Every row gives one point. The ring and each string are closed loops that go straight from each point to the next, and from the last back to the first. Before rounding, they use only three directions, however many columns there are. How many times does the string pass through the ring? Passing back the other way cancels.
In the rows, 128 means zero.

Ring (9 x 4)
[[186 120 155  76]
 [158 139 165  51]
 [117 143 154  49]
 [ 78 130 141  69]
 [ 68 107 139  99]
 [ 88  83 133 129]
 [123  71 118 146]
 [164  77 113 138]
 [184  93 127 115]]
String (28 x 4)
[[113  48 108 177]
 [144  55 147 162]
 [145  88 151 119]
 [141  93 131 115]
 [175  83 157 123]
 [207  80 160 127]
 [159 104 165  97]
 [144 104 127 102]
 [194 113 192  80]
 [222 124 189  65]
 [199 129 152  64]
 [158 124 104  79]
 [140 119 127  82]
 [135 130 101  72]
 [122 123  99  82]
 [128 118 147  82]
 [121 140 187  48]
 [118 130 181  62]
 [114 110 117  96]
 [105 117 142  84]
 [103 111 124  94]
 [ 73 108  96 102]
 [ 92 102  89 111]
 [111 106 159  96]
 [ 85  95 184 107]
 [ 69  75 161 136]
 [ 80  66 110 154]
 [100  75  85 146]]
Times through: 1

Ring (8 x 6)
[[115 155 150 140 126 101]
 [ 78 132  76 161 105 120]
 [ 75  99  80 166 106 150]
 [ 97  70 137 156 123 178]
 [125  83 180 120 141 172]
 [137 125 182  93 145 138]
 [146 155 198  95 148 108]
 [141 160 198 114 143 100]]
String (26 x 6)
[[112 108 157 147 128 144]
 [ 64 103  64 186  97 143]
 [ 44 117   8 182  84 131]
 [ 45 116   7 176  85 133]
 [ 80  87 102 179 109 159]
 [110  91 164 156 129 158]
 [ 88 107  96 144 114 146]
 [ 78  86  79 147 110 166]
 [113  41 179 152 135 206]
 [103 106 121 123 125 150]
 [118 110 159 126 133 146]
 [136  99 205 122 145 156]
 [117 126 141 106 133 135]
 [118 142 123  82 133 124]
 [160 125 225  70 161 141]
 [153 117 224  93 156 145]
 [150 126 200  68 155 141]
 [121 128 139  88 136 136]
 [106 127 115 110 125 133]
 [134  92 205 129 144 162]
 [133  74 214 137 145 177]
 [117 101 166 136 133 152]
 [120  58 199 161 137 188]
 [ 93  35 156 190 121 205]
 [109  95 158 153 128 155]
 [ 92 124  98 138 115 132]]
Times through: 0

Ring (6 x 9)
[[138 168 159 152 129 136 107  88 120]
 [ 88 127 164  73 163 147  61 101  92]
 [ 94  90 151  70 171 164  88 117  92]
 [122  88 131 112 154 165 141 126 109]
 [133 161  94 176  92 103 194 128 148]
 [144 193 123 187  92 103 159 102 145]]
String (23 x 9)
[[141 141 137 154 128 142 143 107 125]
 [124 166 119 155 107 111 151 113 134]
 [125 242  75 212  41  40 205 120 175]
 [118 210 100 176  75  71 166 114 152]
 [125 213 112 180  80  78 155 105 149]
 [156 206 153 191 103 117 126  80 136]
 [152 163 183 153 144 158  86  74 111]
 [134 134 173 124 156 164  87  89 103]
 [113 142 150 115 142 139 100 102 110]
 [ 80 154 148  84 141 119  73 104 104]
 [ 58 134 165  41 167 132  32 102  85]
 [108  94 181  73 186 184  58  97  82]
 [120 126 149 117 147 150 110 106 109]
 [ 81 145 142  84 141 121  83 110 106]
 [ 47 148 164  36 161 119  22 100  85]
 [ 96 126 191  69 179 166  30  85  81]
 [127 130 168 118 156 161  89  93 103]
 [114 156 138 130 127 124 117 106 120]
 [135 150 150 145 133 141 119  98 119]
 [155 143 156 162 136 156 130  94 120]
 [121 158 129 143 118 120 136 110 127]
 [124 208  99 184  74  74 174 114 154]
 [122 197 100 175  80  80 172 117 151]]
Times through: 3

Ring (8 x 12)
[[162  88 122  84 126 137 170 144  68 126 126  79]
 [142 136 127 102 143 136 188 182  91 111 107  85]
 [123 172 143 119 146 124 171 191 133 114  88 106]
 [117 175 156 123 137 112 142 174 157 126  83 122]
 [122 150 164 119 121 102 105 136 168 147  91 135]
 [141 100 157 106 106 103  83  92 148 164 115 133]
 [158  65 143  91 101 113  93  78 113 165 133 117]
 [169  60 126  80 111 130 137 106  73 145 137  89]]
String (27 x 12)
[[177  96 131  53 116 135 186 177  42 114 102  51]
 [158 114 117  86 140 145 204 183  58 106 116  66]
 [130 123 108 135 160 146 187 150 104 118 141 108]
 [141 127 135 105 134 127 159 157 109 126 110 100]
 [147 152 151  80 125 121 171 198 100 113  75  78]
 [136 185 155  88 135 121 188 229 110 101  60  78]
 [119 194 147 117 150 124 186 218 133 103  73  99]
 [125 203 170  95 130 108 164 226 142 109  46  94]
 [128 180 167  99 126 107 144 194 145 122  62 105]
 [117 204 180 106 125  97 133 203 170 123  46 116]
 [104 172 146 149 149 116 136 153 176 133 103 143]
 [105 155 138 156 150 119 130 132 174 139 119 149]
 [118 172 188 110 108  85  81 146 193 152  62 141]
 [141 152 205  72  79  73  60 141 174 161  46 122]
 [143 131 194  80  82  79  57 117 169 167  67 128]
 [135 108 172 108  97  91  56  82 173 175 105 147]
 [155  88 182  76  75  84  45  79 152 180  93 129]
 [161  80 171  71  81  93  66  87 130 172 101 117]
 [149  93 146  96 110 113 109 106 121 153 119 115]
 [168  68 157  68  87 105  88  92 106 164 112 104]
 [192  38 166  33  62  99  72  80  80 172 106  85]
 [165  76 145  75 101 115 115 109  95 151 117  97]
 [162  83 141  81 108 119 125 117  94 146 118  96]
 [196  47 149  30  78 115 120 116  49 149 107  62]
 [184  48 125  59 104 133 148 115  46 140 134  69]
 [160  69 107 100 134 145 169 120  66 132 151  89]
 [156  82 107 102 139 147 180 135  67 125 146  86]]
Times through: 1
String (24 x 12)
[[143 100 120 115 138 135 156 127 102 133 137 107]
 [158  93 138  84 115 123 139 131  92 139 116  93]
 [146  85 120 114 132 133 142 109 103 142 144 112]
 [168  42 120  90 111 131 122  77  79 156 156 102]
 [195  24 150  37  70 110  89  76  63 168 123  80]
 [175  67 153  58  88 110 105 106  87 156 110  89]
 [151  90 135  99 118 122 128 113 107 146 127 108]
 [143  68 107 130 139 139 140  84 104 148 168 123]
 [177  41 122  74 107 132 133  92  63 150 147  87]
 [198  46 140  29  86 124 141 128  33 140 112  52]
 [165  93 137  72 113 126 152 145  76 132 110  79]
 [150 112 137  93 124 125 151 147 100 131 111  95]
 [160 131 144  67 120 126 178 193  75 113  83  65]
 [147 166 144  78 135 129 201 227  85  98  70  64]
 [118 169 124 135 163 138 196 193 122 105 107 105]
 [128 126 127 130 144 130 152 137 127 132 127 120]
 [132 158 151 104 132 118 155 180 128 122  85 102]
 [128 203 172  89 128 108 165 230 137 107  42  90]
 [115 200 151 120 150 121 180 217 143 105  70 104]
 [109 154 114 158 170 141 180 158 139 118 132 128]
 [132 135 133 118 140 128 159 155 121 126 113 109]
 [151 148 151  75 122 121 171 198  94 114  75  75]
 [161 136 136  66 128 134 201 211  61 101  83  54]
 [147 101 101 114 153 152 199 153  70 114 144  86]]
Times through: 1
